Rows are points. The points of each table are mixes of a few directions, plus a little noise. How many directions does each table use, and how many do they share? Where both have some left over, give the other angles between the two spaces (their principal angles), to ten degrees, smallest first.

First (6 x 2):
[[ 74   1]
 [  0   0]
 [ 31   0]
 [-40  -1]
 [-80  -1]
 [ 17   1]]
Second (6 x 2):
[[-24  -1]
 [  4   0]
 [ 25   0]
 [-33   0]
 [-63  -1]
 [ 91   1]]
Directions: first 1, second 1, shared 1

First:
[[-18  52  11 -47 -17 -25]
 [ 45   6 -48  17  13 -75]
 [ 44  15 -26  37 -41 -75]
 [  7   7  -9  -1  19 -14]
 [-17 -34  22  13  -9  59]
 [-27 -48  -3 -26  12  61]
 [-32   2  52   5  23  70]]
Second (8 x 6):
[[-47  22 -12  -4  24  18]
 [-72   8  -4  42 -12   1]
 [-21 -12  66 -40  11 -19]
 [ 94 -37  45 -63   7 -35]
 [-30  -8   3 -35  47 -22]
 [ 63   6 -11   6 -27  21]
 [ -9   5 -71  61 -15   6]
 [ 23  15 -17  32 -35  29]]
Directions: first 4, second 4, shared 2; angles 80, 90

First, 8 rows:
[[-16 -10 -19 -29  13  29 -28 -37 -36 -42   8]
 [ 46   7   8 -11 -13 -57  63  -2  17  62   8]
 [-61  22 -46  45  -6  -7   1  85  58 -34 -13]
 [ 33 -29  28 -10 -48   8  36 -18 -26  39  33]
 [-13   8  35   8  11 -11   1 -31  11  -1  12]
 [-13   6 -87 -14  19  19 -33  55  -7 -43 -39]
 [ 27   0  60  33   9  10 -28   2   6  35 -23]
 [ -2  -4  19 -21  16   8 -13 -55 -23 -15  14]]
Second (9 x 11):
[[-26 -10  19  -6  13  37  14  18  24  -1 -50]
 [-45 -18  33 -11  23  64  24  31  42  -2 -86]
 [ 50  20 -37  12 -25 -72 -26 -35 -47   2  95]
 [ 33  13 -24   8 -17 -47 -17 -23 -31   1  62]
 [-37 -15  27  -9  19  53  20  26  35  -1 -71]
 [-33 -13  24  -8  17  48  17  23  31  -1 -63]
 [ 34  13 -25   8 -17 -49 -18 -24 -32   1  65]
 [ 18   7 -13   4  -9 -25  -9 -12 -16   1  34]
 [  7   3  -5   2  -4 -10  -4  -5  -7   0  14]]
Directions: first 5, second 1, shared 0; angles 60

First, 10 rows:
[[ 30 -19 -39  12 -17  -8 -12 -15   0  -4   6 -10  -2 -21  -9  -4  -2  18]
 [-33  13  -2 -16  36   9  15  11 -30  24   1 -16  11 -11  17  23  -8   8]
 [-17  28  15  -6  25   2  47  -3   6  19  19 -38  24 -24  18   4   6 -25]
 [ 15  -9 -26   5   2  -5  -2 -13  -2   2   9  -9   4 -21  -6   3  -8  10]
 [ 31 -20  15   6  -9   2 -24   8  17 -24   1   6  -8   1 -30 -10   6  11]
 [ 24  -7 -10  12 -26  -9  -3 -16  20 -10   3   2  -5  -1  -5 -17   7  -9]
 [ 17 -20 -27 -14  -6   0 -19  -7 -14  15  -6 -22 -10  -4  10  -9  27   6]
 [ 12   9  -4  23 -51   2  14  12  11 -14  -2 -18   0   1   4 -15  19   5]
 [-37  12  33 -10  27   6  -3  15  -9  -2 -11  39  -3  26  -1  16 -24  -3]
 [-43  12  45 -12  18   2 -11   8   1  -7 -21  67 -13  53   2   7 -24 -21]]
Second:
[[ -3   4  -7   5 -20  -3   2  -3   1  -1  -6   6  -4  10   9  -6   3  -4]
 [  6  -7  12 -10  36   5  -4   5  -2   2  11 -11   7 -18 -16  10  -6   8]
 [  5  -6  10  -8  29   4  -3   4  -2   1   9  -9   6 -15 -13   9  -5   6]
 [ -3   4  -7   5 -20  -3   2  -3   1  -1  -6   6  -4  10   9  -6   3  -4]
 [-17  19 -32  26 -95 -14  10 -13   5  -4 -29  30 -20  50  42 -28  16 -20]
 [ 16 -19  31 -25  91  14  -9  13  -5   4  28 -28  19 -47 -40  27 -15  20]
 [ 10 -12  19 -15  57   9  -6   8  -3   2  18 -18  12 -30 -25  17 -10  12]
 [-13  15 -25  20 -73 -11   7 -10   4  -3 -22  23 -15  38  32 -21  12 -16]
 [  0   0  -1   1  -2   0   0   0   0   0   0   1   0   1   1   0   0   0]
 [  3  -3   6  -4  16   3  -1   2  -1   1   5  -5   3  -9  -7   5  -3   4]
 [ -4   4  -7   6 -20  -3   2  -3   1  -1  -6   6  -4  11   9  -6   3  -4]]
Directions: first 6, second 1, shared 1

First, 8 rows:
[[ 63 -12   6 -24  -6 -26  -4  18 -53 -76   0   1 -22  61  40 -43 -31 -79
   25  58  22  -3 -21  21 -27  -9  42  -3  75 -11  95  60]
 [ 26  -5   3 -10  -2 -11  -1   7 -22 -32   0   0  -9  25  16 -18 -13 -33
   11  24   9  -1  -9   9 -11  -4  17  -1  31  -4  39  25]
 [ -5   1   0   2   0   2   0  -1   4   6   0   0   2  -5  -3   3   2   6
   -2  -5  -2   0   2  -2   2   1  -3   0  -6   1  -7  -5]
 [-15   3  -1   6   1   6   1  -4  12  18   0   0   5 -14  -9  10   7  18
   -6 -13  -5   1   5  -5   6   2 -10   1 -17   2 -22 -14]
 [ 21  -4   2  -8  -2  -9  -1   6 -18 -26   0   0  -7  20  13 -15 -10 -27
    9  20   7  -1  -7   7  -9  -3  14  -1  25  -4  32  20]
 [-37   7  -4  14   4  15   2 -11  31  45   0   0  13 -36 -24  26  18  47
  -15 -34 -13   2  12 -13  16   5 -25   2 -44   6 -56 -35]
 [-23   4  -2   9   2   9   1  -6  19  27   0   0   8 -22 -14  16  11  28
   -9 -21  -8   1   7  -8  10   3 -15   1 -27   4 -34 -21]
 [-31   6  -3  12   3  13   2  -9  26  38   0   0  11 -30 -20  21  15  39
  -13 -28 -11   1  10 -11  13   4 -21   1 -37   5 -47 -29]]
Second (11 x 32):
[[ -8   5 -23  -2  -6  10  -6   3   8 -13 -21  -3   4   8 -15  -1 -16  -2
  -12  -4   4  -3 -17  -4  15  -1  -6   2  20   5   0  -8]
 [ 14 -36  -1 -17 -31 -35  -9   6  -2 -37  -4  11  -9  34  43 -19 -42  21
  -24 -34   8   1 -30 -34  27  13  -5   0  31 -11  47  12]
 [  3 -16   5   4   0  13   3 -21 -11   8  -7  12   9 -10  23 -25  -3  -3
   -8   9  25  -6   3   5   8 -23  11   6  18  13  23  20]
 [  3 -16   4  -6  18 -31   4  -9 -47 -22 -28  25 -29   0  36 -21 -57 -22
   -6  37  35 -15   0  -6  23 -47  13  54  47  -5  36  63]
 [-25 -35  16 -18  23 -45   9  14  13 -13 -15 -15  -1 -19  24  73 -24  25
    2  -9 -11 -10  -1 -40  15  28 -17  56 -42 -23 -52   6]
 [ -3  35  -4  19  -6  28  -2  -5   9  34  19   4   1  -9 -34 -17  34   7
    2 -10 -14  10  15  21 -13  -5  -4 -35 -15  10 -11 -28]
 [ -4  23  -8  -4   7 -14  -2  23   6 -13   1 -12 -14  11 -29  28  -2  -5
   12   0 -24   4  -2  -1  -9  18 -10   1 -13 -16 -26 -16]
 [-22 -29   6 -17  31  -8  10  11  18 -13 -23 -32  22 -24   6  76   0  -5
   14  19  -3 -15   0 -18  -2  28  -4  48 -37  -7 -58   1]
 [ -3  36 -14  20  -4  38  -3 -11   3  28   6   5   4  -7 -36 -29  26  -5
   -1   4   0   7  11  28  -9 -19   1 -30   5  17  -1 -18]
 [ 18  19  14  14 -21  12  -3  -4   6  28  43   9  -2   7  -8 -31  41  17
    4 -27 -20  18  14  15 -21  10   1 -56 -20   2  15 -25]
 [ 27  16   5   8 -10  34  -1  -8  -4  11  25  -3  14   9  -8 -34  43 -26
   16  15   0   9   9  34 -32  -1  19 -46   5  15  27  -8]]
Directions: first 1, second 6, shared 1

First (11 x 32):
[[ 13  31 -22 -15 -36 -53  -8  23 -42  17 -12 -20  28  35  13  -7  28  32
   33  21   6  18  -5  10  88  15  46  48  18 -64 -21  44]
 [ -3 -10  13   6  -2  -3  -3   3  31 -12   7  16 -19 -16 -36 -11   6 -27
  -16 -13  27  -8 -10   7 -32 -35 -18 -41  -7  26  19  26]
 [ -6 -26  18  12  11  24   3  11  17   1  15  -2 -25  -4  -3   9 -13 -13
   -9  -6   8 -18  21 -18 -31 -25 -20  -2 -12  20  17  -5]
 [  4 -30   0 -35  46  24   7 -16 -43  10   0 -13  -9  33  82   3 -34  33
   20  -8 -10 -37  -4 -25  -5  65 -36  60   7  -6   7 -34]
 [  2  -3   4   3  31  24   6 -16  21 -14  -1  10 -14 -19   6   5 -16 -18
   -8 -11  -4 -11  -8  -1 -47   3 -20 -25  -4  34  12 -25]
 [-24 -28  11   3 -17  22  -4 -27   0   6  11  17  13 -13 -28  -9  -9   6
  -34  -7 -20   9   6   1 -17   5 -19 -20  -9  17 -15 -30]
 [ -3  -7   1   0  20  24   5 -14   2  -3   0   1  -2  -7  16   7 -17   1
   -6  -4 -16  -5   3  -7 -23  16 -13  -1  -3  16   0 -33]
 [  7  19 -12 -15 -42 -56 -11  19 -27  11  -6  -5  20  26 -14 -19  33  18
   18  11  22  14 -15  16  69  -2  29  21  12 -49 -12  60]
 [  5  16  -2   9  28  15   6 -20  36 -25 -10  17  -8 -35 -12   2  -7 -30
  -13 -10  -5   3 -19  14 -53  -5 -10 -52  -2  41   9 -23]
 [ 12  40 -18  16 -40 -37  -4  42 -18  16  -6 -29  20  20  -1  14  28  17
   30  31  -4  28  26   2  79 -18  65  41   8 -56 -20  32]
 [ -6  -1   6  16   2  15   1  -5  24  -7   4   8  -5 -21 -22   4  -3 -17
  -16  -3  -5   5   6   2 -28 -18  -4 -29  -8  23   3 -14]]
Second (10 x 32):
[[ 13  -2   2   4  51  28  12  11   7  -7   0 -18 -28   1  52  25 -25  -7
   19  -2  -3 -27  13 -22 -32   9 -11  23  -2  16  22 -25]
 [ 19  37 -12   4  -4 -36  -1  21  16 -12 -12  -3  -6  -2 -11  -2  22 -19
   19   5  25   6 -18  17  15 -23  26 -14   8 -10  10  45]
 [  6 -40  18 -31  22 -13  -3  12  -5  -4  12   8 -42  24  19 -22  -4  -6
   10 -24  58 -51 -26 -10 -23  -6 -51   8   0   8  41  53]
 [  5  10   5  23   2   2   2  20  33 -10   3  -1 -18 -16 -21  10   6 -27
   -1   1  13   1  11   0 -20 -40   9 -24  -7  16  15  14]
 [-35 -66  17 -31 -24  22  -9 -43 -45  25  18  18  22  19  -3 -27 -18  41
  -35 -15 -18  -8  -1 -10   5  44 -49  19  -5  -3 -22 -31]
 [-33 -52  15 -17 -27  22  -8 -34 -29  20  18  16  20  10 -17 -20 -13  29
  -36 -10 -20   1   6  -5   1  26 -34   6  -8   2 -21 -28]
 [ 11  34 -15   5 -10 -24   0  10   5  -6 -11  -3   9  -4 -10   1  17  -6
   11   9   3  16 -10  14  20  -8  29  -8   7 -13  -4  17]
 [  0  46 -16  37 -22   6   3   1  18  -4 -11  -7  31 -30 -28  23  10  -8
   -7  23 -44  48  24  12  15 -15  55 -21  -3  -4 -30 -35]
 [ 39  95 -41  23  15 -30   9  25  16 -17 -35 -23  15 -15  21  30  22 -14
   44  29 -17  34  -4  19  34  -3  78   0  18 -24 -10   3]
 [-24 -60  23 -19  -4  24  -5 -21 -18  14  20  14  -5  14   0 -16 -19  17
  -24 -17   3 -22   3 -16 -18  16 -51   8  -9  12   2 -13]]
Directions: first 5, second 4, shared 4
